Each wall is flat, endless, passes through zero and stands at right angles to its row. A trip goes straight from one point to another. Which walls does it cross, in order?

Walls:
(1): [36 44]
(2): [ -5 -23]
(3): [ 5 32]
(4): [-17   4]
(5): [10 -5]
(6): [-10 -25]
(7): [-31   3]
(8): [ 46 -14]
(9): [10 -3]
Trips:
[20 17] to [16  9] -> none
[37 38] to [12 14] -> none
[31 13] to [23  5] -> none

Walls:
(1): [ -6   3 -60 -41 -48   0]
(2): [ -4 -10  35 -13  17 -18]
(3): [ -7 -37  -7 -14  23  18]
(4): [  5  22 -17 -21 -16 -26]
(5): [  4  -4 -24  -4 -14  14]
(6): [ 15 -18  -7  -5 -12 -31]
Trips:
[-35  -6 -34 -32 -23 -27] to [-15  -4 -31 -11  19  39] -> 6, 4
[ 20  22  24   6 -14  26] to [ 20  15   8  -2  12 -26] -> 2, 4, 6
[-44 -29  28 -32  31  38] to [ -2  25 -19 -39  10  11] -> 1, 5, 4, 2
[ -2 -26 -21  -5   4  25] to [  9 -41  18 -10 -15  39] -> 2, 1
[-34 -38  52  20  21  46] to [  4   1  -4  40 -45  33] -> 2, 5, 3, 1

Walls:
(1): [-25  13  10  -4  -4  -1  -7  26 -18]
(2): [ -6  15  -4 -19  -2 -16  13 -11 -10]
(3): [ 13  -8  13  -5  21  -1  -4  13 -28]
(4): [ -4  11 -20  -7  29  17 -41  23 -22]
(5): [-19  19   0  32  -6  -6  27  41  -1]
(6): [ 34 -59  30  27  10  -8 -20 -35  -9]
(7): [-27 -11 -11   8  -8 -60  34  -8   3]
(8): [ 24  23 -49   1 -13  20 -11  19 -17]
(9): [ 16 -13 -57  13 -21 -27  23  42  10]
(10): [-39  -1  19   1 -12   0   9  -2  50]
(11): [  3 -22  -7 -20  -4 -25   4  10  -2]
(12): [-41 -14 -12  33  18  13 -14 -40   8]
Trips:
[  0  44 -34 -35  24 -39 -18  15  -1] to [ 10 -26  -6 -25  39   0 -31  40 -18] -> 7, 2, 6
[-17  14 -17   0  21   5  27 -44  10] to [ -4  36   5  19 -10  34  23 -12  -3] -> 5, 8, 7, 1
[-32  41 -28  -3  -4  -8  -9 -10  -6] to [  6 -15 -56 -37 -18  -5  31 -32 -18] -> 10, 5, 11, 1, 4, 12

Walls:
(1): [  4  20   7  32  18  41  22 -15  10 -28   3   1  15   2]
(2): [ 11 -21  -4  28   8 -23   9 -27  11  11  -5   8  -9  -7]
(3): [-12  -4 -13  -7  -9   5  13 -19  -2   7  18 -33  11  32]
(4): [  4  -7 -28   3  20  -7  11 -23 -13   9  11 -10 -11  13]
(5): [ 14   7   3   4 -27  -1  12 -13  -5  25   7   7 -17  18]
(6): [-24  -9   1 -39 -23   8 -56  -4 -10  -7   3  10  41  11]
(7): [ -4  25 -21 -10 -25  29 -12 -20  19   4 -14 -46  33  -5]
(8): [-29  12 -15 -11   3  42 -10  16  -7  -5  16 -23  -6  19]
(9): [  3 -12   6 -37  25  -7  -6  21 -13   6  12  -9 -17  32]
(10): [  6  -9  15  20 -31 -16  -2 -14  11  16  -2   1  14 -28]
Trips:
[-54   7  -2  16  17  -8 -27  30  27  10  14   5  12  29] to [-19   0  -2  14  23  -4  -6  54   9 -27  14 -21 -33  19] -> 6, 3, 1
[  1 -34  18   5   4  17  24 -16 -11  48 -10 -13 -19   0] to [  1  34 -13   8  10  24 -29  24  -4  10 -12  25 -18  12] -> 8, 10, 3, 2, 1, 4, 6

Walls:
(1): [-25  10   3  33 -28  11 -20  -4 -24 -15  -3   9  14  12  -2  -9  -4 -16
   1 -15]
(2): [-18   2 -14  26  29  15  -6   0  11  -6  14 -15  14  -8 -18 -11   2   8
  -9 -11]
(3): [ -5  -9 -27   4 -16   3  31  -6   5  22  -3  -5  27  -3  16   0   9 -29
  11   4]
(4): [ 16   0 -16 -12  -4  -6 -15 -18   1 -20  -9  16  14 -33  16   2  31  -5
 -11   1]
(5): [ 17   9  11  -8  -9  -4 -14  15 -19  32  13   4  16   6   6 -13  -3  15
 -11  11]
(6): [  6 -25 -21 -17  -5 -10  13  -5   4  -6 -11  -3  16  -5 -13 -18   9   6
  10  -7]
(7): [ -4  -5  -9 -34   7  -8  -9   5  -2 -11  -4  -7   7   6  18   9  17  -4
  -4 -19]
(8): [ 14 -25  -9  16  -8  -9 -11  30 -17  20  19   7 -29 -12  -8  28  26 -11
 -10  13]
(9): [ 13  -3  -7  -7 -10  13 -14  10   5   9   0  22   5   9  -4 -12   1  -6
  14 -14]
(10): [  0  12  -1   7  28  32  -8   9  17   8  22 -12  10  11  -8   0  16  22
  -5  -4]
(11): [-14  -7   2 -16 -12   8  37   1  26 -12  11  24   9  -8  -6 -10   0  31
  30  -6]
(12): [-11  19  27  -8 -23 -12  -9   1 -18  -6  13   4   2   0  -6  -5 -23  -4
 -11  -9]
Trips:
[-18  16 -18  25  35   9  -3  -3 -18   4  12  -3  -4  26   8  -8  -3  -3
  21   7] to [  6  24   9  -1   0  16  17  -4  24 -15  -2 -24 -19  18  10   4  -5 -26
  10   9] -> 1, 2
[ -4 -33   8  -2  15  28   2  15   6 -49 -10   0   4 -22  -7 -12  -1  -4
 -14 -13] to [  7  15   2   0  13  21   7  10  60   3 -10   5   0   5 -17  -8  -2  -8
  28  11] -> 9, 1, 7, 4, 3
[ 13  36  17  -4 -23  18  15   5   7  14  -9  23  -1  -7   8   7  -4   2
  -2 -23] to [  6  -1  13 -14  -2  16  -2  -3 -11  -1  -3   2 -30  -1  12  11  20  24
   3   1] -> 3, 10, 1, 7, 8, 12, 9
[ 11  -2  13  -3 -12   3  11  -6  -2 -10   3  -7 -19  14   8  -6 -21  -8
  -4  11] to [-10  19 -10  27  15  -2  22  -5  -7   8 -10  11 -31   9 -16   5 -16 -27
 -18   8] -> 1, 8, 3, 2

Walls:
(1): [-26 -23 -10   2  21   6   5   7 -14 -21  12  -5  20  23   0   8 -12   2
  -9  14  18 -18 -23  -6  -6  16  -9   3  -3 -12  -7 -12]
(2): [-26  21   6  -1   1 -12  11  18  -5  -4  20  18  -8  21 -22   4  26  11
   7   4 -11  26  22  15 -17  -9 -18  -8 -30   1  -5 -10]
(3): [  4 -35  19  30  -8  10 -21   0  11 -13 -20  26  24  -3 -31  -5  -4  20
 -11  20  37   2   5 -32  31 -27  24 -15  -1  17  35 -19]
(4): [-38  -6 -12  -2 -29  12   1 -20   8   8   2  -6   2  -2 -13 -22   7 -27
  -5 -15   5 -42  -4 -12  10  28  10  33 -11  -4  14   5]
(5): [ -4 -22   1  -7   3   3 -15 -11  46 -28   0  -8   8  -8   6 -14 -14   1
  24  -3 -11 -16   6   6 -15 -14  41 -18  24  -5  19 -11]
(6): [ 17 -13  20  17   5  13 -17 -22  20   2   6 -15 -29 -12 -23  20   9 -35
 -18  -6  15  14  27   6   9 -36   3  -7 -14  -2  26  23]
Trips:
[ 18  -6  13 -19  -1  36  20  -1 -12 -13 -30   5 -22  22   8 -10 -14   0
  -6   3   4 -25 -19  35   7 -10  60  11   7  30 -17 -19] to [ 25  -4  -7  14  33 -37  -3 -18   1  -6  43   0  20   8 -13  -7  -3   6
  15  -6  -4   1 -15   1  23 -37  17  20   9   0  16  -9] -> 4, 6
[  6   9  -1   6  17   4  -2 -13  -8   2 -19 -10   3   0 -14 -11  14 -27
  -7 -12  13  31  32 -15   7   1  -4 -32   2 -34  12 -20] to [ 19  18 -37  16   3  -1  -8 -12 -19  -7  16  33 -51 -38  18  12  -5  20
  23 -16  13   2   7 -10  -1  13 -21  -1  18   5  37  22] -> 2, 3
[ 19  24   5  39   1  -8   8  -2 -13 -40  11  -4  -7  -6   1  11 -19 -11
  19  -5   5 -16   6  18  14   9   8   4 -17   9 -16 -11] to [ -7  17   7  11  27   4  -1 -15  22  -7 -10   6 -42  20  -6  -6  23  -1
  33 -20 -50 -12 -15  -6  24   3  -6 -36  39  32  -7 -27] -> 5, 1, 6
[ 27 -50 -13  -1 -25  -1 -16  14  -2   8 -24   7  -7  36  25  20  11   0
 -16 -19 -12 -15  24 -17  27  38   8 -25 -16   3  -3  26] to [ 10 -19  -1 -20   2  15   9 -24 -10   1 -31 -28  -2  12  -3  -7  13   7
  -6 -18 -18   9  -5  -5 -34 -34 -10   3  26 -36  14  17] -> 5, 3, 4
